Each row is a point. To make a cloud, some directions were put in groups of two or more. Within a group, all points are equally far from the middle, so they leave a hole (a ring in 2 directions, a hollow ball in 3). The other directions are filled evenly. Then the cloud was stretched, turned, moved and blurred a little. How many holes are there, and how many directions does each take, smallest first?
In the rows, zero is written as 128.

Cloud (21 x 3):
[[177 126 185]
 [151  96 134]
 [115  90 135]
 [138  84 138]
 [102 175 204]
 [109 105 193]
 [ 91 175 181]
 [198 126 188]
 [145 113 126]
 [186 130 147]
 [181 163 185]
 [204 117 151]
 [208 110 166]
 [173 135 124]
 [113 160 118]
 [136 186 138]
 [108 187 160]
 [ 90 114  90]
 [147 199 112]
 [191 150 204]
 [124 108 198]]
Holes: 0

Cloud, 27 rows:
[[158 107  69 100]
 [139 191 172 119]
 [ 78 153  40 133]
 [101 178  36 108]
 [137 127  43  65]
 [129 157 136  53]
 [177 101  97 133]
 [ 96  76  92 122]
 [170 158  99 121]
 [ 85 125  82 151]
 [ 87 126 177 144]
 [ 86 172  75 116]
 [137 147 153  58]
 [127  96 156 186]
 [150 147 124  81]
 [ 99  65  56  66]
 [ 88 107  95 149]
 [180 146 143 124]
 [104 165  64 161]
 [143  74  79 127]
 [ 99  76  83 130]
 [116  73  86 140]
 [102 181 133  56]
 [115  90  58 181]
 [139  85  85  89]
 [114 150 158 188]
 [145 192 181 123]]
Holes: 1 (2)

Cloud (28 x 4):
[[ 92  80  95 164]
 [132  75 128  79]
 [171 132 154 164]
 [148  93  66 104]
 [ 56 126 125 193]
 [140  85 131 204]
 [ 54  98 142 113]
 [141 143 113 137]
 [125 103 108 193]
 [103 175  95  89]
 [129 131 151  69]
 [ 88 102 103  51]
 [118 181 142 107]
 [ 71  95 171  55]
 [ 57  94 130 112]
 [ 97  76  93 179]
 [164  75  92 108]
 [ 74 153 120 199]
 [ 89 136 152  43]
 [ 56 117 129  94]
 [127 159  67 151]
 [ 92  84 142  72]
 [162 121 100 184]
 [161 147 173 205]
 [114 145  48 104]
 [173 122  97  90]
 [ 92 145  90  93]
 [142 157  45  78]]
Holes: 0

Cloud (47 x 6):
[[112 199 132  57 171  67]
 [108  50 168 177 101  93]
 [120 160 127 220  79 140]
 [143 176 181 132 111  80]
 [128 184 135 118 132 183]
 [178 145 173  77 100 107]
 [113 129 188 129  49 149]
 [136 170 114 165 161 168]
 [177 123 178  76 130 114]
 [140 122  93 209  81 121]
 [ 82 159 101 106 181 112]
 [133 116 204 139 117 143]
 [ 82 186 124 123 109 165]
 [ 92  94 182  65  81 116]
 [ 86  92 130 160 168 138]
 [ 93  81 185 180  98 142]
 [108 115 101 199 131 152]
 [148  78 180 177  81 167]
 [ 75 136 160 165  51  93]
 [109 109 178  55 164  81]
 [ 94 160 187 147  97 142]
 [157 160 138 113  86 199]
 [ 76 141 173 126 177 115]
 [132 170 183  71 119  77]
 [152 185 170 132 159  95]
 [128  81 151 190 130 174]
 [174 135 107 150 168  77]
 [ 77 168 182  83 139 121]
 [ 65 113 133 197 140  88]
 [ 97 154  87 172 166  88]
 [150 130 137  88  73 186]
 [185 111 102 173  84 126]
 [132 116 184 150 179  99]
 [169 206 156 137 102 149]
 [ 59 170 177  85 101 106]
 [150 109 194  90  86 116]
 [144  78 151 206 117 169]
 [ 73 203 131 115  70  84]
 [177 200 126  79  93 127]
 [ 78 136 114 194  68 136]
 [ 48 172 158  90 108 118]
 [ 81 194 144  65 104 139]
 [145 139 115 167  33 114]
 [148 184 133  65 140  57]
 [168  81 136 145  52 163]
 [ 46 152 133  65 138 105]
 [104 183 155 142 188  90]]
Holes: 1 (6)

Cloud:
[[ 96 102 110  82  56 162]
 [153 147 109  37 144  61]
 [114 161 150 187 149  93]
 [143  36 135 100  88 142]
 [144 136  65 151  91 115]
 [ 90  94  58 185 146 180]
 [175  30 127 125  59 137]
 [126 181  99 180 132 132]
 [149 141  98  59  72 136]
 [166 135 156  25 137  62]
 [114 153 173 129 141  84]
 [171  56 117  87 120  87]
 [ 84 114  92  46 108 143]
 [ 81  87 145 144 162  59]
 [183  72  67 156 118 167]
 [ 93 150  82 111 178 169]
 [103  93  81 218 151 159]
 [143  90 141  31 108 133]
 [168 133 181 164  66 120]
 [119 135 166 117  76 119]
 [148  90  87 121 224 130]
 [148  55 158 143 122  89]
 [ 83 111 159  81 135 126]
 [113 110 170  89 157 132]
 [178 135  74 118 121 101]
 [173 134  91  48  81 154]
 [144 169  75 111 110 160]
 [152  86 118  81 138  58]
 [173  55  70 106  97 158]
 [117 118 145  53 101 122]
 [171  67  62 130 115 172]
 [147 137 178 126  94  97]
 [127 143 130  53 103  89]
 [181 113  90  44 197 161]
 [143 101 169 108  63 157]
 [159 172  92 169 118 135]
 [167  85 166 108 160 158]
 [191 160  85  69 156  92]
 [168 151 135 168  94 180]
 [203 128  92  86  99  96]
 [115 135 112 243 132 120]
 [140 153 166 149 124 127]
 [158 130 141 148 117 183]
 [149  63 114  53  83 160]
 [107 138 148 110 188 141]
 [220 133 148 189 119 120]
 [151 107 168 114 147  48]
 [ 78  60 110 120 124 100]
 [157 147 169 186  81 133]
 [124 122  66  46 161 162]
 [151  66 166 137 193  82]
 [135 162 143 215  84 147]]
Holes: 2 (2, 2)

Cloud, 49 rows:
[[ 87 130 143 107  28 158]
 [191 111 126 128  93  95]
 [101  68 101 135  81 170]
 [ 63 165 163 139  41 142]
 [111  91 165 157 119  86]
 [174  84 116 146 113 182]
 [131 152 134  94  46 187]
 [126 165 155 126  49 199]
 [ 92 102 134 145 173  89]
 [186 130  99 153 135 176]
 [ 46 111  80 118  64 149]
 [166  88 149  49 118  97]
 [183 172 171 138 104 114]
 [ 79  85  63 147 149 148]
 [114 180  88  81  71 127]
 [ 77 100  39 115 133 143]
 [ 39 146 133  97 145 170]
 [ 53 132 149  99 124 196]
 [103 196 130 148 123  87]
 [ 82 100 143 100  43 111]
 [180 102 119  98  80  95]
 [154 117 110  52 118  73]
 [147  83 121 125  53 139]
 [131 128  89  65 107  67]
 [167  96 125  41 146  92]
 [146 114  98  95 154  56]
 [179  74 124 118 152 178]
 [185 118 124 111 134  73]
 [108 149 157 175  85 211]
 [ 94 105 124 180  88  86]
 [ 76  98  54  78 168 136]
 [ 82 151 120 208  85 134]
 [166  70 150 123 160 169]
 [136 188  95 141 145 187]
 [141  93 111  99  54 164]
 [105 128 197 142 148 149]
 [ 91 151 123 142 196 131]
 [131 132  56  80  91 147]
 [ 47 131  55 108  84 145]
 [ 48 139 160  93 140 169]
 [103 122  80  82 113  56]
 [ 90 143 144 117  48 203]
 [120 127 103  24 164 108]
 [177  99 153 150  78 108]
 [150 123  75  95  90  86]
 [130 145 176 189  61 146]
 [161 131  80 140 110  83]
 [ 62  94 148  64 127 161]
 [175 120  78 134  99 114]]
Holes: 3 (2, 2, 2)

Cloud (83 x 8):
[[ 82 133 118 226 114 132 157 160]
 [172 157 149 216 113 159 165 102]
 [122  73 107 101 109 184 131 112]
 [ 83  80 153  98 186 152  62 143]
 [ 66 163 158  89 160 118 190 187]
 [ 76 138 179 174 106 154  93 197]
 [ 11 123 165  91 133 129 168 158]
 [ 78 121 178 138 116 206  90 146]
 [173 165 113 158  89  52 139 156]
 [125 182 144 183 141 130 103  59]
 [195 139  81 154 115 168 102 118]
 [ 33  94 178 170 172 168 128 170]
 [ 81 106 118 203 133 110 100 202]
 [175 167 190 180 124 164 127 102]
 [155 155 144 201 206 109  71 171]
 [140 133 145 172 145 108 149  58]
 [159 178 102 190 114 174 174 101]
 [ 69 100 173  84 123 146 140 136]
 [ 99 115 128  97 203 153 149 109]
 [ 88 144 170  84 168 134 116 113]
 [181  88  91 133 164 208 170 120]
 [ 48 124 132 140  86 190  99 129]
 [144 147  81 105 131 150 234  93]
 [171 164 165 134 137 197  84 137]
 [107 112  81 146  99 131 136 202]
 [ 79  71 105 108 191 185 116 108]
 [ 89 105 146 200 145 130 134 226]
 [147  95 146 137 215 115 154 174]
 [111 122 128 183 191 143 153  67]
 [110 132 154 184 102 128 199 204]
 [140 163 193 156  92 145 208  89]
 [116 176 214 158  72 155 140 143]
 [159 150 120 215 133 189 163  84]
 [167 128 143 237 148 156 157 155]
 [182 156 120 175  77  80 139 151]
 [129 142 105 171 194 139  67  81]
 [156 139 175 175  54 110 111 125]
 [ 50 113 160 161 119  94  97 144]
 [146 204 178 133 123 143 155 169]
 [ 43 144 133  92 111 146  63 119]
 [146 167 110 114 189  90 136 115]
 [122  86 107 147  75 130 122  89]
 [133 114  72 117  89  87 165 131]
 [118 159 179  65 106 152 148 109]
 [ 95 122 185 186 144 134  30 195]
 [127 124 107 135  62 183 120 132]
 [117 103 147 122 127 190 156 206]
 [186 101 133 166 131  63 125 159]
 [109 148 135  77 185 120 105 187]
 [ 79 148 101 119  97  79  89 206]
 [125  73 103  79 138 128 106 181]
 [168 115 113 171 148  80  70  64]
 [102 122 172 192 203 133 100 122]
 [ 81 153 157 139 175 138 201 202]
 [ 91 143 143 211 115 113 140 191]
 [ 37 168 181 115 124 137  66 173]
 [154 147  89 199 140 184 114 105]
 [206 107  67 120 171 128 112 124]
 [103  99  64 185 133 154 122 182]
 [124 141 212 158  91 151 134 123]
 [189 202 129 133 132 152 133 127]
 [163 109 115 109 124 180  67  77]
 [107 150 125 174 120  82 118  68]
 [136 128 123 218 158  97 126 191]
 [ 63 140 199 133  72 128 103 122]
 [ 93 110 166 115 135 102 198 180]
 [177 168 141 134 192 104 107 176]
 [ 98 124 186 175  62 147 183 122]
 [108 140 102 126 214 153  67 152]
 [157  48  62 169 170 120 156  90]
 [144 178 124 108 156 147 205 147]
 [ 70 184 182 137 142  61 116 149]
 [156 138 118 156 113  70  92  57]
 [ 97 155 165 122 171 100 146 207]
 [ 72  58  98  92 144 173 158 121]
 [ 69  87  81 151 154 168 103 208]
 [143 219 135 145 150 102 157 149]
 [ 55 192 196 141 141 142 110 166]
 [106 167  77 178 124 165 145 119]
 [ 57 130 116 138 139 228 142  98]
 [162 101 129 114 158 199 126 179]
 [194  74  82 129 107 110  61 155]
 [ 83  93 165 221 122 162 112 172]]
Holes: 2 (3, 3)
